Each row of a before or after table is a point. One or more steps were done to the points. Then noise was added and the rows were shuffled. The steps act on columns, c1 being the first. Write out the steps. A step turns or swaps two columns, mirrors them in a line or flattens them onto one, adds a multiple of one to another, or multiplies or shifts one. Angles are multiples of 10 degrees, from the lower column toward the higher: turns from -170 to 170, lines from 10 to 170 but not 90. Use the fewest steps. Two steps may share a column if one is a turn and the other turns, adds or multiplies; they go together, in the order done. Otherwise the lowest column goes first.

Before, 13 rows:
[[ 12  -2]
 [ 12   3]
 [-13 -44]
 [ -4   6]
 [ -2 -14]
 [ -5   2]
 [ 23   2]
 [ 31 -12]
 [  0  -8]
 [ 55  23]
 [  0  -8]
 [-16 -18]
 [ -2  21]]
After:
[[-11  -1]
 [  5 -10]
 [-27 -23]
 [  9 -13]
 [-24  -4]
 [ 26 -37]
 [-10  -7]
 [ 21 -13]
 [  3  -7]
 [-60   3]
 [ -6  21]
 [  4   7]
 [  3   6]]
Steps: mirror c1 and c2 in the line at 100 degrees

Before, 12 rows:
[[  5  20 -14]
 [ -4 -30   4]
 [  9  20  -5]
 [ -4 -33 -18]
 [-26  39  -8]
 [-12 -32 -13]
 [ -6  11  55]
 [ -4   3 -12]
 [-20 -32 -20]
 [  6  56  30]
 [ 10  15  60]
 [-31 -21  -5]]
After (12 x 3):
[[  5  -1 -11]
 [ -4  29  -1]
 [-17  19 -28]
 [  3  32 -28]
 [ -9 -38 -26]
 [-40 -16  47]
 [  3  33 -18]
 [-19 -55  24]
 [ 14 -19  -6]
 [ 10 -21   3]
 [-45 -12  30]
 [ 11  33 -14]]
Steps: turn c1 and c3 by 50 degrees; multiply c2 by -1

Before, 10 rows:
[[  9   8 -31  31]
 [-28 -37  11 -12]
 [ 23  -6 -14   5]
 [  1  -6 -39  12]
 [ -5 -11 -60 -11]
 [ -9 -15 -21 -20]
 [-28  32   5 -13]
 [  7 -31 -17  24]
 [ 13  -8 -44  18]
 [ -2 -26 -15  25]]
After, 10 rows:
[[-28 -59  11 -14]
 [  1  -9 -39  13]
 [-28  52   6 -13]
 [ 24  -8 -14   6]
 [ 10 -13 -43  17]
 [  9  12 -31  32]
 [  6 -50 -17  26]
 [ -2 -42 -14  25]
 [ -8 -26 -22 -19]
 [ -5 -18 -59 -12]]
Steps: multiply c2 by 1.6

Before (14 x 8):
[[ 33   7  23  26 -10   5  -5 -39]
 [-22  28  27  11 -15  22  24 -34]
 [ 19  -6  16   1   7  -8 -17 -31]
 [ 10  -6   2  30 -23  18   2 -39]
 [-40  30 -21 -15 -15  33 -30 -12]
 [-30  23 -26 -33  10   7 -22  12]
 [-15 -10   5 -17  38 -24 -36  -8]
 [-23  18 -12 -37  -4  40 -45 -41]
 [ 34 -20   3   2 -17  16  -1 -60]
 [  5  -1  -8 -27  46 -19   1  -4]
 [ -3 -24  -4 -21  54  19 -32  -5]
 [ 18   8   4  -7  26  -1 -26 -33]
 [ 18  35  33  11 -21  24   5  -8]
 [ 36 -34  34  -1 -19   0  -4 -41]]
After, 14 rows:
[[-12  30 -25 -33 -34   4   8  13]
 [ 20  -9  37  -2  35   7 -30 -38]
 [  9   4  23  27  31  12   2 -39]
 [-38  25   7 -15 -17 -23 -30 -10]
 [ 14  42 -27 -15 -43  27  13 -11]
 [ 21  12  29  14  18  33  34  -6]
 [-28  28  10  -7  18  -1  -8 -32]
 [  7  47 -15 -38 -23  38  -6 -40]
 [ 15 -10  -2   2  30  16 -16 -58]
 [-54  18  -6 -19  -6  17 -38  -4]
 [ 16  -8  23  14 -20  28  34 -34]
 [ 24  -1   0  29   9  17  -2 -35]
 [ -9  14  19   0  19  -8 -13 -28]
 [-44   1  -5 -24   1 -20   0   2]]
Steps: turn c1 and c5 by 90 degrees; turn c2 and c7 by 60 degrees; turn c3 and c6 by 10 degrees
